Each row of a before or after table is a point. The points were changed in one or more steps. Then noise was added and the rows were shuffled. The steps act on columns, c1 being the first. What was done? A step turns or swaps two columns, mirrors them in a line or flattens them onto one, adds a multiple of one to another, or multiplies or shifts one. Angles are multiples of 10 degrees, from the lower column toward the higher: turns from -170 to 170, lines from 10 to 170 but not 90. Use the fewest steps. Two steps may share a column if one is a turn and the other turns, adds or multiplies; they go together, in the order done. Otherwise the lowest column goes first.

Before (14 x 2):
[[-0.08  0.19]
 [-0.18  0.35]
 [ 0.27 -0.32]
 [ 0.40 -0.11]
 [ 0.03 -0.31]
 [-0.18  0.34]
 [ 0.10 -0.17]
 [ 0.55 -0.13]
 [ 0.06  0.07]
 [ 0.02  0.30]
 [-0.08  0.31]
 [ 0.31 -0.05]
 [-0.03 -0.19]
 [ 0.29 -0.09]]
After (14 x 2):
[[-0.02 -0.77]
 [-0.30 -0.21]
 [ 0.07  0.47]
 [-0.55 -0.34]
 [ 0.19  0.86]
 [-0.02  0.77]
 [-0.40 -0.27]
 [ 0.18  0.88]
 [-0.30 -0.13]
 [-0.07  0.17]
 [-0.11 -0.40]
 [ 0.10  0.77]
 [-0.26 -0.80]
 [ 0.01 -0.48]]
Steps: multiply c1 by -1; multiply c2 by 2.5

Before (14 x 4):
[[-0.32  0.23 -0.13 -0.16]
 [ 0.26  0.26  0.17 -0.59]
 [-0.46  0.14 -0.22 -0.48]
 [ 0.13  0.22  0.26 -0.51]
 [-0.55  0.24 -0.36  0.00]
 [ 0.38  0.28  0.25 -0.40]
 [-0.39  0.12  0.11 -0.19]
 [-0.69  0.07  0.12 -0.09]
 [ 0.38  0.10  0.02 -0.40]
 [ 0.12  0.13  0.72 -0.04]
 [-0.37 -0.07 -0.21 -0.22]
 [ 0.14 -0.12  0.53 -0.25]
 [ 0.43  0.62  0.13 -0.21]
 [-0.66 -0.20 -0.03  0.05]]
After (14 x 4):
[[-0.48 -0.04 -0.29  0.12]
 [ 0.25  0.14  0.21 -0.69]
 [-0.29  0.18 -0.57  0.02]
 [ 0.66  0.22 -0.48 -0.34]
 [-0.18  0.22 -0.08  0.36]
 [-0.01  0.18 -0.17  0.08]
 [-0.60  0.07 -0.06 -0.16]
 [-0.92 -0.20  0.05  0.08]
 [-0.17  0.13 -0.16 -0.22]
 [ 0.83  0.26 -0.32 -0.39]
 [ 0.49  0.18 -0.38 -0.38]
 [ 0.52  0.09 -0.38 -0.17]
 [-0.06 -0.10 -0.06 -0.56]
 [ 1.36  0.60 -0.17 -0.18]]
Steps: add 1.5 times c2 to c1; turn c3 and c4 by -70 degrees

Before (10 x 8):
[[-0.45  0.17 -0.22  0.27 -0.11 -0.82 -0.02  0.17]
 [ 0.01  0.06 -0.19 -0.16  0.16  0.12  0.38 -0.16]
 [ 0.34  0.20 -0.24  0.05 -0.11  0.01  0.13  0.62]
 [ 0.29  0.19  0.23 -0.17  0.27 -0.69 -0.07 -0.39]
 [-0.08 -0.55 -0.29 -0.19 -0.24 -0.13  0.22  0.32]
 [-0.15  0.31 -0.59 -0.10 -0.20 -0.07 -0.32  0.54]
 [ 0.23  0.14  0.15 -0.23  0.40  0.24  0.11  0.58]
 [-0.45  0.22  0.02  0.04 -0.40 -0.07 -0.20  0.09]
 [ 0.42 -0.04 -0.60  0.51 -0.02  0.08 -0.49 -0.04]
 [ 0.15  0.42  0.07  0.28  0.54  0.13  0.06 -0.23]]
After (10 x 8):
[[ 0.56 -0.08 -0.15  0.48 -0.05  0.63  0.12  0.47]
 [ 0.29  0.03  0.61 -0.25  0.23  0.18 -0.62  0.00]
 [ 0.37  0.01 -1.35 -0.21  0.18 -1.05  0.34  0.01]
 [ 0.00  0.02  0.20 -0.19  0.09  0.33  0.10 -0.42]
 [ 0.18 -0.03  0.29  0.20  0.39  0.11  0.23 -0.10]
 [ 0.45 -0.02 -0.10  0.01 -0.10  0.23 -0.64  0.03]
 [-0.63 -0.06 -1.91  0.21 -0.08 -0.83 -0.19  0.06]
 [-0.18  0.00 -0.48 -0.16 -0.17  0.44 -0.48  0.43]
 [-0.57  0.01 -0.14  0.01 -0.30 -0.15 -0.06  0.24]
 [-0.08  0.03 -0.40 -0.06 -0.22  0.12 -0.37 -0.17]]
Steps: multiply c1 by 1.3; flatten c2 and c4 onto the line at 100 degrees; multiply c6 by 2.5; turn c3 and c6 by -60 degrees; multiply c5 by 0.7; mirror c7 and c8 in the line at 130 degrees

Before (10 x 9):
[[-0.47  0.23  0.31 -0.27 -0.05 -0.38  0.28  0.17 -0.87]
 [ 0.09  0.31  0.31  0.63 -0.65  0.03 -0.23  0.05 -0.66]
 [ 0.44  0.50  0.28  0.57  0.13  0.08 -0.17  0.23  0.04]
 [ 0.50  0.24 -0.07  0.38  0.07  0.61  0.15  0.11 -0.21]
 [-0.48 -0.33  0.18  0.34 -0.34  0.31  0.16  0.33 -0.16]
 [-0.42  0.27  0.28 -0.41 -0.27 -0.08 -0.55 -0.65 -0.23]
 [ 0.01 -0.22  0.15 -0.35 -0.27 -0.53 -0.63 -0.68 -0.69]
 [ 0.17  0.20 -0.53 -0.01  0.01 -0.10 -0.07 -0.43  0.03]
 [ 0.14  0.13  0.31 -0.25 -0.64  0.05  0.11 -0.22  0.12]
 [ 0.16  0.07 -0.21 -0.14 -0.50  0.33 -0.10  0.36  0.02]]
After (10 x 9):
[[-0.42  0.25  0.32 -0.35 -0.06 -0.25 -0.10  1.29 -0.86]
 [-0.09 -0.63  0.15 -0.50 -0.26 -0.36 -0.04  0.63 -0.66]
 [ 0.52  0.28 -0.06  0.62  0.07  0.37  0.08  0.24 -0.21]
 [ 0.04  0.28  0.33  0.02 -0.63  0.64  0.00  0.83 -0.66]
 [-0.52 -0.20  0.28 -0.06 -0.25 -0.43 -0.09 -0.34 -0.24]
 [ 0.17 -0.03  0.32  0.04 -0.63 -0.25  0.04 -0.42  0.13]
 [ 0.43  0.55  0.28  0.09  0.13  0.57  0.05 -0.22  0.02]
 [-0.43 -0.05  0.15  0.28 -0.34  0.33 -0.10  0.70 -0.18]
 [ 0.18 -0.10 -0.55 -0.09 -0.02 -0.01  0.03 -0.47  0.05]
 [ 0.15  0.27 -0.21  0.33 -0.46 -0.14  0.03  0.22  0.00]]
Steps: flatten c1 and c7 onto the line at 10 degrees; turn c2 and c8 by -40 degrees; add -1.5 times c9 to c8; swap c4 and c6

Before (11 x 12):
[[ 0.25  0.64  0.04  0.40 -0.23 -0.29  0.21  0.23 -0.37  0.09  0.45  0.41]
 [ 0.19  0.01  0.75 -0.50 -0.55  0.08 -0.56 -0.03 -0.78  0.51 -0.61  0.09]
 [-0.07 -0.03 -0.22 -0.67  0.07  0.30 -0.54 -0.34  0.12  0.09 -0.24  0.09]
 [-0.73  0.35  0.22 -0.10  0.03 -0.50  0.21 -0.15 -0.64  0.44 -0.37  0.33]
 [ 0.20  0.11  0.08 -0.61  0.06 -0.70 -0.43 -0.37 -0.17 -0.13 -0.50 -0.09]
 [ 0.09  0.65 -0.32  0.12 -0.19 -0.25 -0.37 -0.35  0.30  0.05  0.33 -0.61]
 [ 0.06  0.58  0.73  0.37  0.15 -0.02 -0.04 -0.16  0.16  0.04  0.06 -0.24]
 [-0.53 -0.26 -0.21  0.42  0.29 -0.31  0.54 -0.11 -0.61 -0.31 -0.46 -0.39]
 [-0.53 -0.42 -0.13 -0.13  0.18 -0.41 -0.36 -0.24 -0.24 -0.13  0.32 -0.18]
 [-0.72  0.03 -0.24  0.28 -0.36 -0.61  0.52 -0.10 -0.28 -0.22 -0.03  0.41]
 [-0.66 -0.20  0.21  0.12  0.25  0.23 -0.54  0.30 -0.31 -0.08 -0.59  0.16]]
After (11 x 12):
[[ 0.33  0.75 -0.30  0.08 -0.37 -0.25  0.21 -0.12  0.76  0.15 -0.03 -0.22]
 [ 0.12  0.00  0.08  0.69 -0.26  0.15 -0.51 -0.32 -0.03 -0.20 -0.09 -0.24]
 [ 0.63  0.22 -0.28 -0.09 -0.61  0.09 -0.48  0.24  0.25  0.32 -0.20  0.01]
 [ 0.51  0.53 -0.01 -0.26 -0.12 -0.26  0.48 -0.10  0.13  0.47  0.36 -0.49]
 [-0.42  0.40 -0.47 -0.41  0.12  0.02 -0.06 -0.15 -0.06 -0.16 -0.11  0.56]
 [-0.49  0.40  0.50 -0.11  0.39 -0.08 -0.33 -0.35 -0.17 -0.33  0.17  0.32]
 [ 0.58  0.11  0.36 -0.41 -0.46 -0.17  0.49 -0.09  0.25  0.88 -0.29  0.26]
 [-0.62  0.37 -0.18 -0.39  0.42 -0.10  0.22  0.19  0.34  0.27  0.19 -0.36]
 [-0.21 -0.10 -0.79  0.50 -0.65  0.08 -0.58 -0.04  0.96  0.18  0.60  0.33]
 [-0.27 -0.01 -0.01  0.58 -0.45 -0.36 -0.39 -0.37  0.04  0.23 -0.09  0.10]
 [ 0.67 -0.02  0.15  0.12  0.39 -0.11 -0.37 -0.27  0.11  0.33 -0.16  0.13]]
Steps: mirror c1 and c2 in the line at 110 degrees; turn c3 and c12 by 150 degrees; multiply c4 by -1; turn c5 and c11 by -90 degrees; multiply c6 by 0.4; turn c9 and c10 by -140 degrees; multiply c10 by 1.3
